Every row gives one point. The points of each table are mixes of a few directions, plus a little noise. How many directions does each table use, and how many do they share? Where both have some left over, give the other angles between the two spaces (their principal angles), to ten degrees, smallest first.
(in the rows, 128 means zero)

First (5 x 2):
[[107  51]
 [112  70]
 [139 167]
 [148 203]
 [134 149]]
Second:
[[197  78]
 [ 66 172]
 [111 139]
 [ 77 164]
 [180  91]
 [138 122]]
Directions: first 1, second 1, shared 0; angles 70

First, 7 rows:
[[ 82 124 176 122 152 146]
 [163 131  90 132 108 115]
 [206 134  44 137  86  99]
 [181 131  71 135 101 107]
 [ 38 123 227 118 177 164]
 [ 62 123 198 121 162 153]
 [166 131  89 132 107 113]]
Second:
[[100 127 158 124 143 139]
 [140 129 115 130 122 124]
 [240 136   7 141  68  85]
 [ 52 123 210 119 168 158]
 [ 67 124 193 121 161 151]
 [118 127 138 126 133 132]
 [100 126 158 124 143 139]
 [207 134  43 137  86  98]]
Directions: first 1, second 1, shared 1

First, 11 rows:
[[141 125 113  60 136  65  96 112  96 164 101]
 [103 172 134 223 185 205 175 148  72  79  97]
 [137 110 127  97 101 104 112 121 158 143 144]
 [126 143 123 127 155 123 128 127  87 129 101]
 [138  94 135 109  75 120 117 126 200 138 175]
 [127 122 132 134 118 136 132 129 145 124 141]
 [141 128 111  54 140  58  92 110  88 167  97]
 [127 116 137 154 101 155 139 134 174 115 161]
 [125 136 128 138 136 136 132 129 117 123 122]
 [142 118 117  62 121  70  95 113 117 161 117]
 [103 146 151 249 136 235 186 154 153  67 152]]
Second (8 x 11):
[[128 128 127 125 130 126 126 128 123 129 125]
 [134 142 112  79 161  78 103 116  66 154  83]
 [132 139 114  88 156  86 108 118  75 149  90]
 [122 111 147 186  90 185 153 142 202  99 181]
 [135 150 105  56 176  57  94 110  34 166  62]
 [121 111 146 182  92 183 155 143 199  99 179]
 [125 117 139 162 105 164 144 135 171 110 159]
 [126 123 133 147 115 147 136 132 153 117 147]]
Directions: first 2, second 1, shared 1

First, 9 rows:
[[109  92 243 106 128 100 105  94 113 149  91 127 189 115  12  91 181 100]
 [141 154  40 152 128 129 159 163 135 121 155 121  98 129 217 145  83 153]
 [127 129 112 151 128  76 169 156 118 150 130 106 163 106 146 103 106 142]
 [119 107 206  96 128 158  79  84 128 121 106 147 131 141  47 129 177 101]
 [133 140  79 153 128  96 168 161 125 139 141 111 137 114 180 120  94 148]
 [144 154  67 107 127 237  77 108 156  75 153 166  22 175 186 199 125 126]
 [110  94 232 114 128  87 118 103 111 154  93 121 196 109  23  86 171 106]
 [132 136 102 135 128 128 137 138 130 126 136 126 119 128 155 133 114 135]
 [137 146  71 139 128 142 139 145 136 117 146 129  98 135 186 147 102 142]]
Second, 9 rows:
[[126 125 180 122 131 168  65  76 143 108 103 145 114 166  67 153 160  90]
 [126 140  71 125 114 153 154 158 157 149 131 129  73 110 142 121  88 149]
 [126 115 153 110 130 120 130 127 110 126 134 131 148 118 122 120 149 132]
 [123 124  85 124 118  87 201 187 120 167 145 110 138  72 161  84  93 171]
 [136 145 148 209 148  57 109  99 118 115 103  96 207 172 131 143 121  87]
 [130 121  84  63 117 183 154 163 122 123 171 155  66  94 180 129 130 174]
 [118 118 195 130 128 137  83  85 142 132  89 132 139 148  38 126 154  90]
 [129 130  66  61 110 222 138 157 150 124 162 164  19 105 165 140 117 169]
 [138 135 169 207 156  26 118 100  89 108 114  91 249 166 147 137 140  91]]
Directions: first 2, second 4, shared 2

First, 10 rows:
[[117 137 136 121 118 139 125 141 135 144 123 145 117 119 119 131 143 118
  124 124 123 127 127 124 126 125 122 127 125 138 127 139]
 [130 138 126 130 114 152 139 129 141 148 120 124 137 126 112 140 156 112
  133 115 129 124 129 119 118 128 127 120 118 146 126 137]
 [161 130 113 161 132 132 148  88 132 128 122  66 173 149 118 141 148 134
  155 111 138 118 137 137 117 141 140  93 122 140 119 115]
 [103 151 160 107 150 144 143 114 143 145 117 142 140 145 149 141 125 119
  123 135 108 117 131  96 147 122 126 132 129 147 142 142]
 [114 146 144 107 104 117  93 149 152 146 120 168  88  94 118 119 143 110
  130 140 121 134 108 126 136 114 118 149 148 115 119 171]
 [110 131 136  98 149 168 168 122 135 133 128 142 155 154 154 146 118 114
  110 133 120 123 132  80 137 122 131 153 110 149 153 125]
 [101 153 167 158 113  87  73 157 116 157 114 149  72  94  89 112 152 142
  133 116 111 122 141 184 127 134 108  67 146 137  99 139]
 [132 122 117 151 114 148 140 145 114 140 128 116 132 127 100 136 152 128
  123 103 135 125 145 145 105 138 124  95 106 152 122 107]
 [186  56  63 120 145  51 100 108  97  21 173 108 121 127 185  79  27 171
  129 179 164 161  95 150 141 128 152 211 163  21 134  98]
 [129 116 119 127 139 143 150 127 117 119 135 122 144 144 137 134 116 132
  117 126 131 128 136 119 125 131 132 132 113 135 139 108]]
Second, 11 rows:
[[113 157 142 125 115  99 125 147 170 142 146  97 138 133 128 120 111  81
  126 137 120 119 133 161 134 122 185 147 105 129 116 116]
 [135 113 121 130 135 143 129 118 107 121 119 143 123 126 128 132 137 152
  129 124 132 132 125 111 125 131 100 118 140 127 133 134]
 [159  67  98 135 156 189 133  89  40  98  90 192 107 118 128 145 164 227
  133 108 144 145 116  57 115 142   7  87 179 126 152 153]
 [119 146 137 126 120 111 126 139 153 137 139 110 134 131 128 124 117 100
  126 134 122 123 132 149 132 124 163 139 114 129 121 121]
 [122 140 134 127 123 116 127 135 145 134 135 115 133 130 128 124 120 109
  127 131 125 125 130 143 130 126 152 136 118 128 123 122]
 [116 153 140 125 116 102 126 144 164 140 144 102 137 132 128 121 113  88
  126 136 121 121 133 157 134 123 177 145 108 129 118 117]
 [115 154 141 125 116 102 126 145 165 141 144 101 138 132 128 121 112  86
  126 137 121 121 133 158 133 122 179 145 106 128 118 118]
 [120 143 135 127 121 112 127 138 150 135 137 112 134 130 128 124 119 103
  127 134 124 124 131 146 131 125 158 139 115 129 122 121]
 [154  77 103 134 151 180 133  95  54 103  96 181 110 119 128 142 159 211
  132 111 142 142 118  68 117 139  26  94 170 125 149 149]
 [143  99 114 131 141 157 130 109  86 114 111 157 118 124 128 136 145 175
  131 119 135 136 122  95 122 134  71 108 151 127 139 140]
 [112 158 143 124 114  97 125 148 173 143 147  96 138 133 127 119 109  78
  126 138 120 120 134 163 134 121 189 149 103 129 116 116]]
Directions: first 5, second 1, shared 0; angles 80

First (10 x 32):
[[170 115 128 137 130  80 169  66 129  86  30  98  90 122 163 129 143 159
  103 157  92 163 214  86 132 168 168 249 112 113 100 186]
 [ 99 122 121 125 116 118 120 105 140 123  88 128 143 134  90 123 151 155
  122 134 148 154 178 136 139 161 145 163 128 150 114 160]
 [128 137 129 149 139 112 117 140 133 126 103 137 109 131 150 144 135 132
  138 112 122 127 112 126 128 120 112 111 109 112 141 105]
 [ 69 122 113  98 110 157 108 124 136 148 145 150 174 128  40 118 138 127
  126 114 166 132 152 153 127 148 127 110 143 177 121 177]
 [182 119 142 158 133 126 152 137 123 117 182  67 117 132 213 102 110 138
  125 187 118 124  87 132 151 113 151 151 146  91 122  12]
 [123 142 129 105 136 156 120 160 115 150 175 164 133 121 116 142 104  86
  136  86 120  94  76 129 102  92  93  55 127 131 147 148]
 [149 143 134 133 145 134 126 158 116 135 153 143 106 122 167 146 108 101
  138 105 107 102  72 119 113  92 100  77 118 103 150 104]
 [114 109 121 126 109 145 130 116 138 134 166  97 164 134 102  92 130 145
  120 168 156 143 147 150 151 148 155 158 157 149 107  99]
 [155 133 127  85 135 152 155 127 100 132 159 158 114 109 125 142  90  72
  116  96  92  91 112 100  85  98 112 104 126 132 132 217]
 [ 84 137 126 164 129 104  84 146 154 133  76 135 131 146 116 142 167 167
  151 114 158 153 124 153 153 140 115 105 109 125 143  74]]
Second (10 x 32):
[[184 121 138 130 158 148 165 114  65 161 194  87 113 172 116  99 134 112
   97 140  91 144  91 134 117 113 153  99 162 133 102  82]
 [104 126 135 138 155 119  76 159 122 162 124 171 132 136  69 137 157 129
  158  93 157 140  97 164 146 115  93  45 102 144 143  87]
 [115 128 123 126 116 137 129 146 137 115 131 124 131 122 145 139 107 127
  128 120 130 118 119 126 121 125 117 118 127 115 140 133]
 [163 112 125  80 122 144 180  66 102 123 139 117 132 121  93 104 116 106
   91 149 100 131 192  98 107 148 169 201 153 160  87 238]
 [152 104 143 126 121  95 103 144 188  81 109 151 125  42 199 135  95 132
  175 176 166  96 147 119 177 116 108 188  80  99 149 106]
 [110 134 110 126  95 153 165 137 129 101 136  86 130 145 172 140  90 129
   97 121 105 118 124 108  93 134 137 138 155 104 134 156]
 [ 92 178 136 150 131  99  74 129 176 148  94 194 133 106 138 141 179 130
  175 117 152 104 115 133 148 117 109 128 105 141 151 104]
 [ 99 191 116 168 103 119 151  93 147 129  93  98 121 172 185 127 173 154
  107 135  96 130 132 104 105 150 167 184 166 121 124 113]
 [162  65 130 111 156 137 142 125  68 137 141  95 124 154  48 111 118 135
  101 126 128 179 148 151 135 142 134  94 126 142  99 133]
 [ 98 120 125 125 124 129  97 164 143 124 118 154 137 111 114 149 114 128
  149 102 155 121 115 142 132 120  93  83 103 124 151 128]]
Directions: first 4, second 6, shared 3; angles 70
